Each row is a point. The window is the flat piece filled in between its corners: a triangle in 3 columns, a solid with four corners in 4, and so on. A path goes straight from each point to the next, and from the last back to the first. List the points from which the path goes on through the window.

Window, 4 rows:
[[ 0.40 -0.36  0.21  0.21]
 [ 0.37  0.55 -0.06  0.08]
 [ 0.21  0.08 -0.46 -0.07]
 [-0.74  0.72  1.08  0.12]]
Path:
(1): [-0.08  0.46 -0.19  0.60]
(2): [ 0.46  0.48  0.05 -0.09]
(3): [ 0.00  0.62  0.55 -0.12]
(4): [-0.33  0.43  0.10  0.48]
(5): [ 0.05  0.35 -0.60  0.41]
(6): [ 0.43 -0.19  0.15 -0.62]
(7): [-0.46  0.16  0.98 -0.49]
(8): [-0.35  0.98 -0.10  0.31]
(9): [ 0.22 -0.18  0.02  0.33]
(10): [ 0.51  0.59 -0.21 -0.73]
(11): [ 0.20  0.46  0.13 -0.32]
(12): [-0.12 -0.10 -0.41  0.53]
Through the window after points: 1, 3, 5, 9, 11

Window:
[[ 0.16  0.00  0.71  0.55 -0.50  0.36]
 [-0.13  0.70 -0.38 -0.67  0.05 -0.28]
 [ 0.27 -0.12 -0.60 -0.37  0.35 -0.78]
 [-0.37  0.23 -0.58  0.11 -0.13 -0.22]
 [ 0.24 -0.41  0.55  0.64 -1.59  0.18]
 [ 0.46  0.58 -0.25  0.20 -0.28  0.34]]
Path:
(1): [ 0.28  0.04 -0.04  0.34 -0.55 -1.12]
(2): [-0.11 -0.22 -0.28 -0.28 -0.13  0.32]
(3): [-0.06  0.12 -0.68 -0.37 -0.10  0.18]
(4): [ 0.26  0.56 -0.18  0.09 -0.28 -0.42]
(5): [ 0.16  0.27 -0.17  0.30 -0.43 -0.51]
(6): [ 0.20 -0.85  0.04 -0.23 -0.65  0.24]
(7): [-0.08 -0.19 -0.06 -0.07 -0.05  0.58]
(8): [ 0.28  0.17  0.66  0.62 -0.63 -0.12]
(9): [ 0.06  1.06  0.05  0.27 -0.44 -0.49]
(10): [ 0.06 -0.05  0.02  0.28 -0.30  0.29]
(11): [ 0.27  0.16  0.19 -0.05 -0.47  0.40]
(12): [ 0.19  0.34  0.26  0.40 -0.24 -0.13]
(13): [ 0.28  0.39 -0.22  0.07  0.17 -1.26]
(14): [ 0.23 -0.23 -0.55 -0.36  0.10 -0.23]
(15): [ 0.13  0.10  0.06  0.29 -0.96  0.62]
(16): [ 0.30  0.49  0.37  0.72 -0.76 -0.42]
Through the window after points: 5, 7, 9, 13

Window, 8 rows:
[[-0.66  0.02 -1.21 -0.24  0.24 -0.91 -0.12 -0.51]
 [-0.22 -0.18  0.53 -0.06  0.28  0.26  0.75 -0.79]
 [-0.25  0.34  0.45 -0.48 -1.03  0.34  0.11  0.75]
 [ 0.02  0.64  0.52 -0.84 -0.18  0.54  0.21  0.35]
 [-0.36  0.42 -0.65 -0.13 -0.37  0.06  0.27  1.06]
 [ 0.37 -0.45 -0.11  0.30  0.16  0.57  0.22 -1.03]
 [ 0.03 -0.41 -0.67 -0.28  0.31 -0.81  0.21 -0.20]
 [-0.27  0.21  0.49 -0.13  0.14  0.06 -0.16  0.23]]
Path:
(1): [ 0.19  0.67 -0.22  0.21 -0.40  0.17  0.52  0.28]
(2): [-0.28 -0.09 -0.21 -0.50  0.02  0.03  0.08  0.25]
(3): [-0.49  0.08 -0.17 -0.48  0.02  0.15  0.21  0.22]
(4): [ 0.19  0.43 -0.46  0.41 -0.25 -0.42  0.41  0.00]
(5): [ 0.28  0.51  0.36  0.00 -0.47 -0.07  0.40 -0.22]
(6): [-0.57 -0.32  0.44 -0.74  0.17  0.53  0.09 -0.16]
(7): [-0.59 -0.77 -0.33 -0.61  0.15 -0.23  0.07 -0.13]
(8): [-0.04  0.85  0.54  0.10 -0.18  0.20  0.54  0.11]
(9): [-0.10  0.52  0.11  0.23 -0.04  0.19  0.06 -0.21]
(10): [-0.25 -0.33  0.42 -1.34 -0.47  0.81  0.47  0.63]
(11): [-0.26 -0.24  0.54 -0.60 -0.06  0.51  0.31  0.12]
(12): [ 0.31  0.55 -0.23  0.38 -0.20 -0.02  0.12  0.02]
Through the window after points: 1, 3

Window (9 x 9):
[[ 0.05  0.56  0.32  0.59 -0.41 -0.59 -0.26  0.56  0.37]
 [ 0.51  0.55  0.48 -0.24 -0.51 -0.16  0.31  0.52  0.22]
 [-0.05 -0.06  1.12  0.46 -0.25 -0.29  0.44  0.31  0.21]
 [-0.43  0.13 -0.16  0.37 -0.69  0.12  0.14  0.23 -0.11]
 [ 0.40  0.02 -0.99 -0.11  0.62  0.24  0.01 -0.03  0.65]
 [-0.32  0.21  0.83 -0.06 -0.32 -0.15 -0.48  0.44 -0.15]
 [-0.04  0.56 -0.94 -0.25  0.63 -0.19  0.38 -0.82  0.27]
 [ 0.58  0.11 -0.97  0.05  0.73 -0.23  0.30 -0.38 -0.41]
 [ 0.52  0.58 -0.87  0.30  0.65  0.55  0.07 -0.85  0.03]]
Path:
(1): [ 0.17  0.10 -0.03  0.13  0.01 -0.18  0.18 -0.29  0.16]
(2): [ 0.40  0.08 -0.32  0.17 -0.35 -0.27  0.02 -0.83  0.58]
(3): [-0.01  0.73 -0.13 -0.28  0.44  0.17  0.40  0.73 -0.20]
(4): [-0.09  0.41 -0.59 -0.14  0.52  0.53  0.87  0.38 -0.31]
(5): [ 0.62  0.20 -0.49  0.20 -0.03 -0.52 -0.60 -0.43  0.47]
(6): [ 0.44 -0.25  0.00  0.17 -0.55 -0.45 -0.45 -0.16  0.01]
(7): [-0.17  1.24  0.39  0.26  0.23  0.06  0.40  0.73  0.37]
(8): [-0.11  0.41  0.02 -0.15  0.22  0.26  0.54  0.41  0.09]
(9): [ 0.63  0.06 -0.07  0.14 -0.43 -0.42 -0.58 -0.06  0.43]
(10): [ 1.00  0.04 -0.33  0.03 -0.13 -0.51  0.00 -0.63  0.14]
(11): [-0.57  0.55 -0.71  0.22  0.54  0.37  0.33  0.05 -0.16]
(12): [-0.19  0.64  0.11  0.17  0.40  0.03  0.29  0.09  0.17]
Through the window after points: 2, 6, 8, 10, 12

Window (11 x 11):
[[ 0.64  0.24 -0.19  0.18  0.06 -0.79 -0.37  0.13  0.06 -0.57 -0.30]
 [-0.42  0.44 -0.22  0.23  0.68 -0.44  0.07  0.02 -0.18 -0.58 -0.06]
 [ 0.75  0.05  0.05  0.24  0.14 -0.01  0.03  0.46  0.07  1.08  0.13]
 [ 0.20 -0.61 -0.32 -1.08  0.36  0.46  0.40  0.03 -0.20  0.14 -0.12]
 [-0.47 -0.14  0.12  0.33 -0.30 -0.03  1.01 -0.23  0.06 -1.01 -0.33]
 [-0.16  0.75  0.03 -0.21 -0.70  0.28  0.02  0.51 -0.07  1.17 -0.22]
 [ 0.63 -0.03  0.29 -0.17  0.46 -0.08  0.27 -0.64 -0.48 -0.15  0.49]
 [-0.24  0.30  0.58 -0.64 -0.90  0.62  0.43  1.37  0.45  0.18  0.03]
 [-0.12 -0.73  0.43 -0.96  0.46  0.80 -0.43 -0.58  0.25  0.01  0.01]
 [ 0.01 -0.68 -1.01 -0.44 -0.27 -0.64 -0.08 -0.41  0.66  0.23  0.47]
 [-0.15  0.34  0.57  0.87 -0.26  0.87 -0.01  0.05 -0.86 -0.52  0.19]]
Path:
(1): [-0.13 -0.31  0.15 -0.50  0.16 -0.30  0.01  0.08 -0.83  0.00  0.00]
(2): [ 0.22  0.13  0.14 -0.02  0.00  0.43  0.43 -0.20  0.55 -0.29  0.19]
(3): [ 0.47  0.38 -0.09 -0.04  0.34  0.55  0.02  0.18  0.03 -0.08  0.17]
(4): [-0.30 -0.28  0.28 -0.29 -0.27 -0.56 -0.08  0.26 -0.09  0.37 -0.11]
(5): [-0.14 -0.35  0.15 -0.36 -0.38 -0.04 -0.02  0.44  0.24  0.02  0.11]
(6): [ 0.17  0.38 -0.55 -0.25 -0.13  0.45  0.45 -0.16  0.03  0.31  0.18]
(7): [ 0.57  0.45 -0.49  0.24 -0.56  0.89  0.42  0.10  0.70 -0.20 -0.19]
(8): [-0.81 -0.60  0.39 -0.06  0.12 -0.78  0.72 -0.35 -0.43 -0.77 -0.02]
(9): [ 0.02  0.06  0.41  0.01 -0.05  0.07  0.06  0.32 -0.36  0.48 -0.28]
(10): [ 0.05  0.82 -0.09 -0.35 -0.40  0.54  0.23  0.05  0.12  0.12  0.12]
(11): [-0.16  1.00 -0.69 -0.07  0.53  0.47 -0.12 -0.19  0.23 -0.62 -0.02]
(12): [-0.29 -0.79  0.54 -0.09 -0.21 -0.51  0.42  0.58 -0.26  0.20 -0.17]
Through the window after points: 1, 5, 7

Window, 12 rows:
[[-0.33 -0.80 -0.32 -0.32 -0.52 -1.54  0.16  0.00  0.32 -0.31  0.66  0.22]
 [ 0.07  0.42 -0.61 -0.10  0.62  0.05 -0.42 -0.08 -1.03 -0.49 -0.09  0.80]
 [-0.56  0.46 -0.02 -0.24 -0.04  0.74 -0.41  0.07 -0.30  0.58 -0.32 -0.56]
 [-0.29  0.04 -0.79  0.09  0.35  1.34  0.07  0.47 -0.37  0.19 -0.32 -0.81]
 [ 0.38 -0.76 -0.09  0.39 -0.78 -1.31 -0.05 -0.06 -0.12  0.00  0.08 -0.15]
 [-0.09 -0.63  0.24  0.00  0.47 -1.27  0.28 -0.05 -0.17 -0.32 -0.20  0.35]
 [ 0.38  0.28 -0.26  0.19  0.86  0.15 -0.35 -0.31  0.03  0.00  0.37  0.24]
 [ 0.02  0.65 -0.76  0.29  0.71  0.10 -0.04  0.16 -0.18  0.10 -0.51  1.30]
 [-0.17 -0.13  0.24  0.50 -0.11 -0.98 -0.02  0.60 -0.10 -0.38  0.56  0.13]
 [ 0.13  0.42 -0.54 -0.47  0.19  0.32 -0.43  0.73 -0.01  0.08 -0.51 -0.85]
 [ 0.05 -1.09  0.22 -0.19 -0.30 -0.48 -0.48  0.63  0.08  0.14  0.28 -0.02]
 [-0.27 -0.57  0.01  0.19 -0.40 -0.44 -0.45  0.04  0.40 -0.69 -0.19 -0.16]]
Path:
(1): [ 0.05  0.03 -0.06 -0.13  0.32  0.25 -0.08  0.20 -0.07 -0.13 -0.05  0.17]
(2): [ 0.11  0.07 -0.07 -0.30 -0.10  0.06  0.10  0.10  0.03 -0.04  0.01  0.19]
(3): [-0.38  0.05 -0.56  0.28  0.71 -0.02 -0.42  0.50 -0.30 -0.11 -0.15 -0.27]
(4): [-0.15 -0.09 -0.76  0.32  0.69 -0.83 -0.47 -0.12 -0.25 -0.19  0.33  0.28]
(5): [ 0.33 -0.28  0.56 -0.40 -0.77  0.13  0.33  0.27 -0.48 -0.32 -0.62  0.20]
(6): [ 0.30 -0.18  0.03 -0.39 -0.91 -0.21  0.09  0.18  0.18 -0.17  0.11  0.46]
(7): [-0.44 -0.53 -0.32  0.36  0.93 -0.75 -0.57  0.05 -0.54 -0.06  0.22 -0.69]
(8): [-0.35 -0.35 -0.61  0.70  0.53 -0.90 -0.60 -0.10 -0.42  0.23  0.01 -0.24]
(9): [ 0.27 -0.29  0.30 -0.52 -0.16 -0.47  0.33  0.25 -0.08 -0.52 -0.10  0.50]
(10): [ 0.36 -0.09  0.40 -0.14 -0.27 -0.37 -0.06  0.31 -0.15 -0.36 -0.15  0.11]
(11): [-0.43 -0.51 -0.91  0.27  0.45 -0.71 -0.21  0.18 -0.04 -0.08  0.27  0.29]
(12): [-0.48  0.03 -0.52  0.03  0.17 -0.36 -0.42  0.22 -0.06  0.07  0.05 -0.09]
Through the window after points: 4, 8
